Rows are points. To make a cloud, some directions were put in groups of two or more. Within a group, all points are equally far from the middle, so they leave a hole (a ring in 2 directions, a hollow ball in 3). The other directions are filled evenly. Then the cloud was stretched, turned, moved and blurred a little. How many holes are there, and how many directions does each take, smallest first?
In the rows, zero is written as 100.

Cloud:
90,128
86,144
143,47
141,76
125,61
123,74
64,151
81,111
145,84
50,92
103,60
76,84
90,84
58,154
Holes: 0

Cloud:
92,151,92
57,64,128
58,140,107
128,134,79
129,112,136
120,54,75
47,78,73
53,57,107
36,97,94
93,42,91
115,52,75
75,104,150
114,49,78
68,145,112
94,118,150
142,79,107
60,49,99
105,109,47
142,89,75
51,121,129
140,91,70
Holes: 1 (3)

Cloud (29 x 4):
93,117,171,104
108,133,126,55
77,129,68,63
99,109,154,135
106,58,56,101
96,106,67,85
120,120,58,58
107,60,74,143
78,121,185,158
113,77,150,153
80,83,134,158
108,118,148,85
114,98,163,152
108,61,116,155
119,85,134,126
97,141,136,151
75,112,118,87
89,145,100,139
163,137,90,135
128,133,105,77
44,144,133,98
114,125,94,162
104,45,133,112
121,131,81,139
65,76,104,94
124,97,105,89
100,42,94,150
104,140,154,101
132,123,104,123
Holes: 0

Cloud (53 x 6):
126,71,75,128,77,131
104,104,36,89,74,106
112,55,82,81,145,72
129,146,106,103,123,67
135,65,95,114,139,63
32,43,92,122,67,133
118,111,51,123,90,135
115,130,57,44,139,45
132,65,122,114,131,93
79,138,128,55,59,151
60,97,85,111,85,33
105,131,78,132,22,112
114,85,53,137,69,126
159,97,49,133,95,76
79,64,54,113,80,132
86,115,91,167,72,151
85,122,115,37,104,115
166,112,48,127,115,88
152,144,115,91,94,88
73,118,109,109,137,75
66,64,114,137,136,90
89,101,65,51,62,67
102,164,73,93,64,69
86,56,154,100,99,105
63,110,130,140,118,98
167,145,71,110,112,62
45,83,90,85,69,140
73,157,75,133,27,74
119,56,78,78,134,61
158,108,126,96,55,91
72,97,74,106,138,45
110,75,111,71,122,54
139,51,83,110,120,98
121,165,67,89,79,81
127,148,98,115,50,81
76,90,110,121,143,69
52,131,47,110,80,55
75,37,61,155,121,108
134,85,88,119,68,138
131,136,132,87,61,147
123,84,45,45,131,54
67,114,54,77,37,71
51,80,88,93,135,106
121,152,131,81,99,132
95,108,85,41,114,71
100,95,136,102,157,93
89,40,85,109,44,109
40,74,61,110,56,94
112,75,158,82,121,99
66,80,119,79,136,104
104,130,119,53,81,40
84,80,34,109,95,119
154,149,77,115,100,54
Holes: 1 (3)

Cloud:
118,121,91,129,136,128
111,149,111,140,125,114
163,113,130,91,79,111
147,134,99,95,60,141
80,109,64,69,116,130
124,99,70,40,67,124
110,97,160,85,65,119
137,133,107,101,52,148
82,133,150,107,123,97
130,165,156,102,114,75
111,159,139,77,90,128
91,161,142,115,112,97
105,147,103,159,107,90
105,144,159,74,46,90
68,83,170,108,124,79
107,159,136,67,157,118
126,82,100,112,60,106
108,116,65,97,112,156
158,118,141,125,99,90
114,172,154,83,112,47
132,141,164,101,111,113
109,96,125,33,81,106
128,157,107,63,123,120
93,53,72,90,111,109
106,151,152,106,102,111
115,69,53,95,104,119
56,144,104,39,71,135
98,164,110,73,92,138
113,175,141,108,116,74
145,144,91,82,113,136
104,125,132,66,69,163
108,146,148,108,48,128
140,137,107,81,137,109
138,101,90,60,89,112
153,119,90,107,61,111
124,95,58,75,98,70
127,129,83,63,76,96
97,141,166,72,142,101
120,66,103,56,123,89
84,102,152,61,104,97
121,186,82,85,144,91
129,92,116,75,71,168
131,100,87,54,56,117
153,136,111,138,130,103
124,106,95,67,141,113
130,77,124,42,56,134
108,53,144,75,42,143
99,154,133,149,114,122
94,136,173,106,89,151
93,147,146,95,68,153
126,68,81,101,77,72
154,132,77,67,86,85
136,127,163,106,78,139
81,98,112,72,25,82
115,116,53,53,51,130
90,136,142,80,51,91
Holes: 0

Cloud, 78 rows:
130,71,65,95,39,124,97,105
75,126,117,70,54,96,41,92
48,118,134,77,70,73,73,98
138,129,125,172,57,84,110,77
161,39,140,141,79,156,145,115
63,55,78,165,64,108,88,121
152,56,138,174,69,93,67,96
123,105,106,92,103,31,79,94
103,118,67,84,49,116,127,74
123,93,68,171,74,72,102,101
115,153,91,98,64,113,74,120
116,74,79,131,65,59,86,78
120,111,100,177,77,92,128,108
97,32,93,70,94,173,66,97
117,19,66,106,81,92,65,86
150,42,132,78,138,85,95,95
94,63,72,124,37,117,89,110
103,22,101,35,107,122,43,99
154,58,110,104,61,122,69,168
154,135,117,145,67,136,109,103
126,176,117,48,80,87,104,90
86,131,113,95,127,129,106,126
59,71,89,31,127,103,85,109
61,104,131,163,130,108,105,57
92,100,98,46,104,156,98,126
116,102,38,115,98,126,118,151
123,69,91,120,71,48,93,147
135,22,140,96,77,123,120,77
75,71,96,123,70,143,38,104
82,47,103,142,123,93,179,94
114,67,127,78,66,99,87,67
73,111,62,123,96,94,110,134
49,85,106,95,94,79,107,94
44,108,107,68,108,94,112,74
108,60,93,84,99,132,70,46
87,87,61,126,46,141,42,71
140,79,83,85,81,63,31,87
77,84,20,101,67,146,87,128
70,84,58,181,81,83,77,107
129,111,107,126,42,111,70,124
142,31,83,99,94,135,154,76
143,48,128,109,84,142,115,75
61,85,112,125,80,156,85,120
146,36,105,182,70,107,82,92
106,90,111,135,78,142,93,59
62,119,74,155,48,150,37,96
81,57,122,186,107,120,104,125
93,96,102,62,131,90,143,153
73,87,124,99,66,59,156,117
74,109,67,118,55,94,163,100
124,113,94,52,83,152,80,135
66,82,78,111,65,73,76,172
101,27,106,86,103,142,34,83
75,100,115,151,66,75,52,100
119,36,71,88,62,104,165,77
62,23,86,74,158,78,84,119
114,92,114,76,80,97,80,81
109,41,87,126,87,136,99,128
90,85,87,116,88,80,89,132
87,83,96,149,57,108,82,179
98,58,69,109,81,68,80,75
96,67,93,128,93,78,99,102
79,107,70,131,82,132,85,170
75,80,121,58,129,85,141,87
72,145,105,156,120,100,61,96
74,64,132,102,126,39,98,104
93,119,153,137,110,94,131,87
87,70,58,134,92,95,145,124
109,114,95,87,63,102,30,71
72,53,116,82,63,97,65,100
73,33,57,89,73,85,64,83
94,137,138,139,111,116,128,128
115,26,69,134,75,114,90,112
136,95,122,122,62,116,78,115
95,97,127,111,77,43,139,163
79,114,35,113,113,159,29,44
115,99,66,52,69,158,46,100
60,114,124,148,37,81,119,84
Holes: 0
